Every row gives one point. Each copy is the shape, with its points in the same order, stretched, turned, moved and blurred by noise. Some copies are also mirrored. Which?
(in the rows, 128 means zero)

Shape (7 x 2):
[[100 163]
 [135 112]
 [139 109]
 [113  81]
 [135  89]
 [ 76 138]
 [122 165]]
Copy 1 (7 x 2):
[[128 100]
 [152 138]
 [159 146]
 [176 133]
 [172 146]
 [152  96]
 [120 115]]
Copy 1 is: only turned
Copy 2 (7 x 2):
[[171 163]
 [122 120]
 [118 114]
 [ 98 139]
 [104 114]
 [151 192]
 [180 144]]
Copy 2 is: only turned
Copy 3 (7 x 2):
[[114 157]
 [140 103]
 [142  99]
 [120  67]
 [138  74]
 [ 95 129]
 [134 160]]
Copy 3 is: only turned
Copy 4 (7 x 2):
[[130  90]
 [137 152]
 [140 156]
 [104 155]
 [128 169]
 [101  88]
 [150 108]]
Copy 4 is: mirrored

Shape (7 x 4):
[[151 101 142 136]
 [150 138  20 140]
 [148 116 156 150]
 [126 114 151 146]
 [148 141 149 126]
 [111 124 133 142]
 [131 119 123  86]]
Copy 1 (7 x 4):
[[106 120 160 108]
 [208 101 209 151]
 [105 140 151 112]
 [103 137 137 134]
 [139 136 129 107]
 [120 128 132 149]
 [137  85 129 113]]
Copy 1 is: only turned
Copy 2 (7 x 4):
[[126 113  96 128]
 [103  37 182  94]
 [114 128  98 144]
 [109 137 108 131]
 [136 128 124 155]
 [108 136 130 121]
 [165 111 137 113]]
Copy 2 is: mirrored
Copy 3 (7 x 4):
[[129 127 154 152]
 [108 215 104 146]
 [124 123 166 134]
 [120 113 149 130]
 [150 128 155 120]
 [120 124 139 114]
 [161 121 118 138]]
Copy 3 is: only turned
Copy 4 (7 x 4):
[[125  91 162 152]
 [ 58 101  28 102]
 [157  95 154 152]
 [143 119 150 156]
 [159 117 157 114]
 [135 139 131 144]
 [ 96 139 179 106]]
Copy 4 is: only turned

Shape (11 x 8):
[[144  71 142 105 128 102 149 144]
 [178 141 153 131 138 136  58 126]
 [153 136 123 142 104 146 123 146]
 [171 140 112 122 141 102  62 153]
 [162  83 134 154 137  94 130 122]
 [114 135 141 129  72 101 120 208]
 [162 106 126 135 158 123 148 123]
 [167 132 144 139 152 110 155 145]
 [156 138  79 104 110 191 132 171]
 [119 115 125 120 148 128 135 133]
 [115 140 108  73  87  98 140 157]]
Copy 1 (11 x 8):
[[173 147 150 131 161 122 132  83]
 [152 141 118 145  86 126 173  94]
 [143 113 102 107 121 157 175 121]
 [159 102 134 173 105 107 161 117]
 [170 158 168 118 149 114 171 116]
 [142  81  36 151 169 116 156 100]
 [177 148 164 107 127 148 149 126]
 [190 135 125 101 127 127 152 123]
 [150  59 123 117 116 193 160 128]
 [146 135 143 134 129 141 113 129]
 [120  83  84 130 146 112 104  66]]
Copy 1 is: mirrored
Copy 2 (11 x 8):
[[156 137 136  74 121 150 112 109]
 [137 180  89 138 116 145 153 152]
 [129 154 141 169 119 135 120 121]
 [146 137  65 150 125 146 132 123]
 [171 131 122  89 139 170 164 106]
 [148 185 150 146 155 116  65 122]
 [130 109 119 108 133 169 130 121]
 [114 136 117 110 156 180 110 126]
 [109 116 138 220  72 124  71 113]
 [129 102 125 115 135 138 107 138]
 [111 143 130 140 128  85  67  97]]
Copy 2 is: mirrored
Copy 3 (11 x 8):
[[109 144 152 143 131  96 140 120]
 [ 85  89 140 129  86 131  86 114]
 [143 127 109 118 121 163 100 126]
 [111 111 200 112  90 158 127 128]
 [ 80 124 153 114 133 118 136 112]
 [218 122 121 128 163 170  96 157]
 [ 77 147 144 107 114 109 128 121]
 [101 143 130 106 132 129 110 148]
 [161 167 126 123  93 179 104 112]
 [111 135 141 114 107 100 129 114]
 [197 144 164 129 114 155 164 168]]
Copy 3 is: mirrored
